Each row is a point. A path goes straight from each point to the next, and from the last back to the first. The post is the endless flat space through its rows: a point in 2 columns, a line in 3, a plane in 4, and so on, so that a path can go around it. How many times does the path go around the post? Going back the other way cancels.

Post (2 x 3)
[[-0.33, +0.10, +0.11],
[+0.54, +0.03, -0.15]]
Path (24 x 3)
[[+0.05, -0.13, +0.28],
[-0.25, +0.29, +0.17],
[-0.52, +0.59, +0.02],
[+0.16, +0.73, -0.49],
[+0.14, +0.28, -0.56],
[+0.36, -0.55, -0.09],
[+0.27, -0.60, +0.33],
[+0.18, +0.02, +0.36],
[+0.54, +0.40, -0.17],
[+0.16, +0.41, -0.51],
[+0.07, +0.48, -0.46],
[+0.52, +0.51, -0.08],
[-0.04, +0.28, +0.37],
[+0.27, -0.03, +0.21],
[-0.48, +0.25, +0.24],
[+0.27, +0.70, -0.37],
[-0.45, +0.10, -0.26],
[-0.87, -0.07, +0.27],
[+0.62, -0.65, +0.16],
[-1.26, +0.28, +0.52],
[+0.19, +0.25, -0.07],
[+0.28, +0.30, -0.50],
[+0.08, -0.18, -0.29],
[-0.95, -0.32, +0.45]]
Times around: 3

Post (7 x 8)
[[+0.14, -0.23, -0.15, +0.22, +0.26, +0.19, +0.60, -0.33],
[+0.46, +0.11, +0.17, -0.22, +0.12, -0.07, -0.04, +0.08],
[-0.05, -0.14, -0.21, +0.02, +0.25, -0.03, -0.12, +0.13],
[+0.33, +0.10, +0.18, +0.34, -0.13, +0.07, -0.12, -0.24],
[+0.04, -0.23, +0.12, +0.10, +0.51, +0.19, -0.19, -0.54],
[+0.73, +0.66, +0.75, -0.02, +0.18, +0.12, +0.14, +0.21],
[+0.16, +0.55, -0.55, -0.04, -0.31, -0.95, +0.21, +0.69]]
Path (23 x 8)
[[+0.67, +0.09, +0.57, +0.38, -0.38, -0.20, +0.44, -0.26],
[+0.99, +0.30, +0.61, -0.03, -0.01, +0.25, -0.51, +0.43],
[+0.41, +0.45, -0.03, +0.38, +0.05, +0.27, +1.09, -0.04],
[+0.10, +0.39, -0.48, -0.27, +0.06, -0.62, +0.86, +0.43],
[+0.30, -0.03, +0.06, +0.22, -0.60, -0.52, -0.23, +0.51],
[+0.44, +0.40, +0.19, +0.38, -0.10, -0.17, +0.27, +0.17],
[+0.21, +0.33, -0.15, +0.71, -0.13, +0.40, -0.52, +0.01],
[+0.42, +0.07, +0.02, +0.00, -0.53, +0.31, -0.30, +0.52],
[+0.47, +0.71, +0.95, +0.23, -0.35, -0.13, -0.28, -0.12],
[+1.20, +0.27, +0.68, -0.55, -0.41, -0.33, -0.52, +0.51],
[-0.05, -0.03, -0.26, -0.13, +0.97, -0.01, +0.14, +0.24],
[-0.02, +0.14, -0.57, -0.09, +0.41, -0.10, +0.61, +0.72],
[-0.18, -0.45, -0.30, +0.07, -0.39, +0.13, -1.18, -0.99],
[-0.04, -0.35, +0.48, +0.23, +0.41, +0.72, -0.18, -0.32],
[+0.57, +0.78, +0.20, +0.48, -0.46, -0.86, +0.16, +0.63],
[+0.48, -0.13, -0.05, +0.83, -0.06, +0.40, +0.35, +0.09],
[+0.09, +0.37, -0.02, -0.08, +0.69, -0.04, +0.59, -0.28],
[+0.08, +0.21, +0.37, +0.01, -0.19, +0.26, +0.19, +0.72],
[+0.07, -0.27, +0.49, +0.12, +0.70, +0.06, -0.04, -0.57],
[+0.63, +0.43, +0.52, +0.11, +0.37, +0.05, -0.20, +0.68],
[+0.46, +0.35, -0.08, -0.61, +0.50, +0.02, -0.32, -0.16],
[+0.39, +0.07, +0.36, -0.48, +0.42, +0.06, -0.34, -0.33],
[+0.18, +0.16, +0.31, -0.33, -0.08, +0.03, -0.28, +0.37]]
Times around: 5
